Each row of a before or after table is a point. One or more steps were done to the points. Then noise was added and the rows were shuffled. The steps act on columns, c1 being the first. Write out the steps. A step turns or swaps two columns, mirrors them in a line or flattens them onto one, adds a multiple of one to another, or multiplies or shifts one. Angles are multiples of 10 degrees, from the lower column toward the higher: turns from -170 to 170, lines from 10 to 170 but not 90. Use the fewest steps. Two steps may share a column if one is a turn and the other turns, adds or multiplies; they go together, in the order done. Otherwise the lowest column goes first.
(in the rows, 128 means zero)

Before (14 x 2):
[[150 145]
 [ 93 159]
 [116 149]
 [126 174]
 [204 150]
 [130 124]
 [111 130]
 [142 216]
 [209 178]
 [133  93]
 [ 89 118]
 [192  98]
 [204 124]
 [138 171]]
After (14 x 2):
[[127 130]
 [135 202]
 [ 95 139]
 [193 200]
 [174 121]
 [171 131]
 [130 110]
 [110  93]
 [149 147]
 [147 114]
 [155  88]
 [165 199]
 [108 200]
 [217 129]]
Steps: mirror c1 and c2 in the line at 40 degrees

Before (10 x 4):
[[109 133 132 114]
 [134 136 131 123]
 [103 143 131  72]
 [157 125 136 117]
 [232 102 123  94]
 [ 90 103   7  87]
 [ 92 129 137  73]
 [178 131 136 117]
 [ 96 108 131  79]
 [ 90 109 138 115]]
After (10 x 4):
[[130  93 155  79]
 [142 103 161  83]
 [103  91 247 171]
 [104 231 154 107]
 [125 158 124 114]
 [137 133 126 121]
 [109  96 158  88]
 [132 176 129 113]
 [111  88 129 110]
 [133 109 135 114]]
Steps: swap c1 and c2; mirror c3 and c4 in the line at 110 degrees

Before (10 x 8):
[[145  58 155 113 165 162 128 119]
 [ 80 158 200 173 174  96 134  80]
 [122 150 153 115 169 176 116 104]
 [ 91 137 185 126 145 210 191 121]
 [174 134 156 213 145  85 142 147]
 [131 121 117 149 166 137 119 154]
 [132 156 207 100  93  88 112 168]
 [184  98 136 195 110 196  60 211]
 [ 70 146 106 194 108 218 113 117]
 [171 141 104 172 103 155  97 126]]
After (10 x 8):
[[ 71 144 105 194 176 214 112 121]
 [162 145 106 178 155 160  95 124]
 [121 150 157  72 142 173 119 106]
 [177 132 151 166 213  83 145 149]
 [136 121 118 111 167 142 119 150]
 [127 156 210 150  85  88 111 171]
 [185 102 133 193 183 195  58 208]
 [ 83 163 194  94 193  99 137  76]
 [145  61 157  82 126 167 126 118]
 [ 91 132 184 107 137 210 186 121]]
Steps: turn c4 and c5 by 60 degrees; multiply c4 by 1.3

Before (11 x 12):
[[173 112  89  90 114 150 102  84 130  69 172 123]
 [149 146 157 128 130 103  82 134 155  34 175 137]
 [ 98 152 164  99 155 191  69 165 100 130 174 165]
 [139 149 170 109 213 105 135 119 215 141 150 201]
 [109 136  74 121 145 191 137 105  86 126  93 179]
 [169 114 160  83 138 138  96 134  97  87  78 131]
 [155 110 109 107 106 118  70 129 120 123 132 107]
 [141  93 131 117 130 148 164 111 145 122  80 100]
 [155 118 151  77  87 105  53 167 177  84 107 174]
 [ 93 168 112  92 147 144 134 114 114  95 158 121]
 [166 156  32 116 106 144 136 195 183  97 135 146]]
After (11 x 12):
[[ 99 121 164  98  90 192  68 174 123 130 174 164]
 [166 106  32 117 186 144 136 198 111  96 134 144]
 [109 149  75 122  86 190 137 115 143 127  91 180]
 [155  95 150  77 193 106  50 154 127  83 108 174]
 [138 148 173 110 139 104 135 134   8 141 150 202]
 [154 116 109 106 136 119  71 118 151 124 134 110]
 [ 95 166 113  90 107 143 133 143 121  96 158 121]
 [141 111 131 118 141 148 167  91 114 117  80  99]
 [168 113 160  85  96 137  98 123 141  86  77 134]
 [172 141  89  91 138 151 102  84 135  68 173 125]
 [148 137 158 128 149 105  83 142 110  35 177 137]]
Steps: turn c2 and c8 by 40 degrees; turn c5 and c9 by -130 degrees

Before (8 x 18):
[[142 187 132 173  82  91 135 182  33 151 189 139 105 104  76  95 215 154]
 [146 172 151 140 125 155 174 172  85 171 179 198  63  94  99 125 208 123]
 [102 122 126 121 113 115 114 129 118 189 123 137 242 120 133 157 105 139]
 [121  84  97 142 105  69  92 149 156 164 170 130 183 139 123 162 116 108]
 [155 174 175 117 135 157 133 140  82 119 194 111  81  77 114 100 229 158]
 [139 229 125 134 153 129 132 154  96 102 151 150  95 101 135 131 211 128]
 [ 99 165 121 131 162 159 191 149 204 197  92  55 121 119 118 160 124  56]
 [116 152 103 113 150 209 156 147 221 168  21  55  84 135 143 181  87 123]]
After (8 x 18):
[[137  42 126 133 154 128 131 174  97  95  89 151  94 101 134 132 211 129]
 [141  94 129 173  83  91 135 201  32 142  73 140 104 103  77  94 215 153]
 [156 107 148 116 136 157 133 160  84 101  72 110  83  77 114  99 229 158]
 [116  69 118 114 151 210 156 167 221 175 193  56  84 136 143 181  87 124]
 [121 186 116 142 105  70  93 170 155 168 111 130 183 141 123 162 117 107]
 [ 98  81 125 132 163 158 191 169 205 217 143  56 122 119 118 160 123  55]
 [146 103 137 138 126 156 174 191  85 159  85 196  63  93  99 125 207 123]
 [102 133 127 121 113 115 114 148 118 207 132 138 243 119 133 157 104 138]]
Steps: add -0.7 times c1 to c10; turn c2 and c11 by -160 degrees; multiply c11 by 0.7; multiply c3 by 0.4; shift c8 by 20

Before (10 x 24):
[[151 143 160 101  57 179  79 140 223 162 116 150 112 141 174 121 168  78
  163 168 153 156 112  93]
 [129  87 177 190 125 156 206 121 103 128 145 165  76 122  82 116 124 171
   77 141  71 117 146 141]
 [ 77 116 102 187 117 145 224 134 141 147 157 121  70 136  83 118 111 137
  150 150  59 171 193 165]
 [ 61 125 153 116  94 114 116 149 172  50  97  74 156 168  96 172 196  85
  116 104 139 174  84 103]
 [148 164 108 117 104 209  41 174 168  97 144  88 167 101 123  83 153  43
  183 176 120 146 117  41]
 [ 89 123 113 136 147 131  78  88 205  82 150  55 151 133 124 100 222 122
  123 108 199 180  33  97]
 [163 128 106  67 141 220 103  97 133 174 145 117 128 147 141 143 165  57
  126 168 124 137  91  85]
 [119  51 115 181  55 102 164  91 101 160 121 137  83 154  72 115 107 123
   93 143  55 106 147 182]
 [104  54 155 180 120 131 146 125 136 179 147 115  35 139  93 143 124 155
  117 109  41 132 212 123]
 [134  62 119 128 143 148 191 137 103 157 130 165  62 142 142  82 124 143
  172 129  60  77 187 150]]
After (10 x 24):
[[129  87 123 192 126 156 207 161 121 117 126 109  76 100  83  75 122 172
   79 140  69 110 147 141]
 [ 91 125  70 136 150 130  85  98 133  79 185 208 152 201 122 125 221 120
  123 107 200 127  30  97]
 [ 58 126 214 119  98 115 117  69 169  79 163 147 156 172  93 136 195  83
  119 106 143 170  85 101]
 [153 143 120  98  54 178  78 138 141 178 147 104 106 224 173  91 170  77
  163 167 150 152 110  94]
 [164 133 146  66 141 216 105 138 148 165 139 158 131 133 140 158 164  56
  126 173 123 115  93  84]
 [137  67  41 123 141 146 189 149 144 145  83 101  64 103 145 105 123 142
  174 129  60 107 188 151]
 [145 159  35 117 106 207  45  68 103  90 147 119 169 166 126 120 153  42
  179 177 116 115 119  38]
 [ 77 119 100 188 115 144 221 124 139 137 178 127  66 140  80 145 109 134
  150 148  59 113 197 166]
 [122  49  99 178  55 102 159 154 155 159 105 150  83 102  72 134 110 125
   91 144  52 126 145 180]
 [106  51 169 181 124 126 149 120 138 168 137 137  31 136  95 113 127 159
  117 113  38 114 211 120]]
Steps: multiply c16 by 2; turn c3 and c16 by -70 degrees; turn c8 and c12 by -130 degrees; swap c9 and c14; turn c11 and c22 by -70 degrees; add 0.7 times c22 to c10

Before (14 x 48):
[[123 211 189 173 109 133 141 123  72  93 119 113 163  67 111 147  94  81
  140  90  89 173 189 169 106 121  80  90 110 153 125 185 148 208  79 125
  115 153 194 121 165 100 116 164 163 151 112  96]
 [167 154 151 133  94 203 160 149 114 140 193 123 124 132 131 169  86  83
   88  97 124 175 158 150 115 160  73 147 142 138 123 218 153 143  91 126
  121 131 136 170 134  93  67 136 127 109 106 111]
 [144 165 166 172  92 196 138 156  67 171 141 101 119  88 126 167 112 104
   86 102  91 193 161 158 111 155 106 112 113 171 118 183 146 176 137  85
   89 142 154 149 157 104 144 153 184 178 111 140]
 [161 209 180 168 107 125 157 141 108 132 184 121  99  84 111 126  88  85
  103  88  73 173 180 203 137 166  86 111 103 202 157 162 176 153 101  92
  115 130 164 171 129  82 116 127 159 199 118  90]
 [141 149 180  82  87 100 150  83  47 134  57 155 158 145 159  89 105 120
  176 149 115 118 143 129 143  75 143 107 138 120 196  99  78 138 106 149
  135 167 150 116 155 140 167 140 130 174 155 135]
 [104 131 200 130  84 140 155  93  85 138 132 154 139  95 141  87 114 141
  202 102 129 153 163 171 106  39 136 104 183 160 163 130 118 162 130 150
  114 126 131 104 177 105 158 169 123 165 134 115]
 [160 148  80 149 147 106 146 140 153 174 130  72 187 147 106 141  82 147
  164 188 164 119 110  98 122 119 140 172 150  97 133 109  83 125 158 139
  166  90  78 168 147 138  96 141 123 126 170 136]
 [150  98 136 134 155 110  86 125 159 199 155 113 214 124 110 128 131 139
  116 135 153 138  95 100 123 134 106 148 112 105 133 157  93 104 154 130
  190  73 101 144 114 152  79 103 118 123 128 160]
 [154 102 107 143 174 103 161  90  79 188 155 115 190 144 118 123  83 163
  133 156 131  97 107  96 138  97  92 125 168  98 143 114  95 136 144 107
  195  84 140 147 133 147  90 164 101 151 184 184]
 [113 132 159 147 102 146 132 166  95  94 184  98 134 118  80 162 105 105
  107  92  84 163 168 166  87 137 104 115 136 185  96 178 116 148  85  72
   93 156 161 193 123 111 105 126 145 157  88 116]
 [119 125 122  80 110 112 136  69  95 193 115 126 185 122 113 134  75 179
  195 159 145  95 115 149 122  92 145  92 122 117 171 122 113 167  95 160
  146 142 117  87 141 162 150 158  87 204 174 133]
 [154 112 145 137 148 104 149 140 107 176  96  95 183 160  84 135 120 160
  152 139 163 109  95  90 186 105 131 111 137 108 124 119 116 101 139 120
  159  88  87 102 103 160 103 175  67 138 189 132]
 [114 104 108 125 187 102 147 116 120 195 140 147 204 159 100 141  88 128
  110 152 145 147 100  88 133 116 141 117 154  69 151  98  93 123 172 152
  123  94  93 133 164 147  82 105  71 144 187 116]
 [152 126 116 156 177 189 129 157 114 188 149  91 167  97  95 150  67 121
  116 110  76 154 130 109 115 128 113 169 147 149 149 161 149 121 115 109
  121  92 125 173  92 125  72  77 144  78 149 102]]
After (14 x 48):
[[162 206  44 174 109 128 160 142 109 130 184 122 100  81  86 129  90  81
  178  88  59 141 180 201 140 172  85 112 155 203 146 165 104 155 102  92
  117 131 165 172 130  80 118 129 102 147 118  88]
 [143 164  69 170  91 194 139 155  66 169 138 102 117  89 128 167 112 109
  145 100  65 167 159 156 109 154 105 111 185 173 136 180  85 178 137  83
   88 142 151 150 158 104 145 154 114 142 112 139]
 [142 148  58  85  86  99 150  83  46 135  60 155 161 145 208  88 107 103
   79 149 119 114 145 131 142  76 141 108 131 124 137  99 174 137 107 147
  137 166 152 116 154 141 165 138 142 130 152 138]
 [150 100 123 134 155 109  86 124 163 200 154 112 214 127  84 127 129 135
   94 137 145 149  96  98 126 134 108 148 118 104 125 159 116 105 153 129
  189  73 102 141 115 150  81 105 110 120 128 157]
 [160 148 166 149 149 103 148 138 155 173 131  72 188 149  73 140  82 143
   85 187 162 138 109  97 121 116 140 172 123  99 122 110 168 125 161 139
  163  90  79 169 149 140  96 139 150 156 166 137]
 [149 128 170 158 178 188 129 157 114 188 150  92 168 101  44 151  66 115
  148 110  72 125 131 108 114 127 112 167 146 145 133 160 116 123 116 109
  119  90 127 170  93 125  72  77 146  98 148 101]
 [153 111 110 136 147 102 148 141 109 177  95  93 184 160  20 135 120 159
  115 135 168 127  94  89 189 105 130 113  66 110 117 121 154 102 140 120
  162  89  86 102 104 160 105 175 137 125 189 133]
 [115 104 134 125 189 102 148 117 118 196 139 150 203 159  56 139  89 121
   90 151 132 153 101  85 134 115 143 118  72  67 132  99 109 121 172 152
  124  96  93 133 165 146  84 104 155 155 185 117]
 [116 135  88 152  99 146 131 163  93  94 185  97 134 115  11 160 105 117
  116  90  72 135 167 164  84 137 103 121 149 187 130 178 109 148  86  71
   92 156 158 195 123 113 101 125 136 130  89 119]
 [164 155 122 134  90 205 159 151 115 141 191 120 123 130 133 173  85  93
  154  96 100 168 160 148 115 158  70 151 126 139 140 221  87 143  90 128
  122 129 136 167 133  94  68 137 139  98 108 112]
 [125 211  67 173 110 135 142 121  72  94 121 114 162  69  86 144  95  88
  148  90  73 147 192 170 108 121  81  88 162 150 145 184 140 208  77 127
  117 153 197 122 164 100 115 163 111 108 111  96]
 [119 127  83  79 108 113 134  70  96 191 113 127 190 123  88 134  76 157
  113 159 159 109 116 148 122  93 148  91  87 114 116 123 195 166  94 157
  143 142 115  88 138 161 148 159 122 189 175 133]
 [155 101 127 142 173 104 160  90  79 191 155 114 191 147 100 127  84 153
   92 153 147  99 107  99 137  98  91 125 101  95 118 115 134 133 143 106
  196  82 137 147 134 148  93 164 166 160 187 185]
 [104 129  49 129  86 140 154  93  83 143 134 155 141  93 161  87 115 129
  116 102 116 150 161 170 105  41 136 100 121 161 129 130 202 158 131 149
  116 126 129 106 175 106 161 170 185 108 134 116]]
Steps: mirror c3 and c46 in the line at 110 degrees; multiply c15 by 2.5; flatten c18 and c31 onto the line at 160 degrees; swap c19 and c33; turn c21 and c22 by 30 degrees; swap c29 and c45
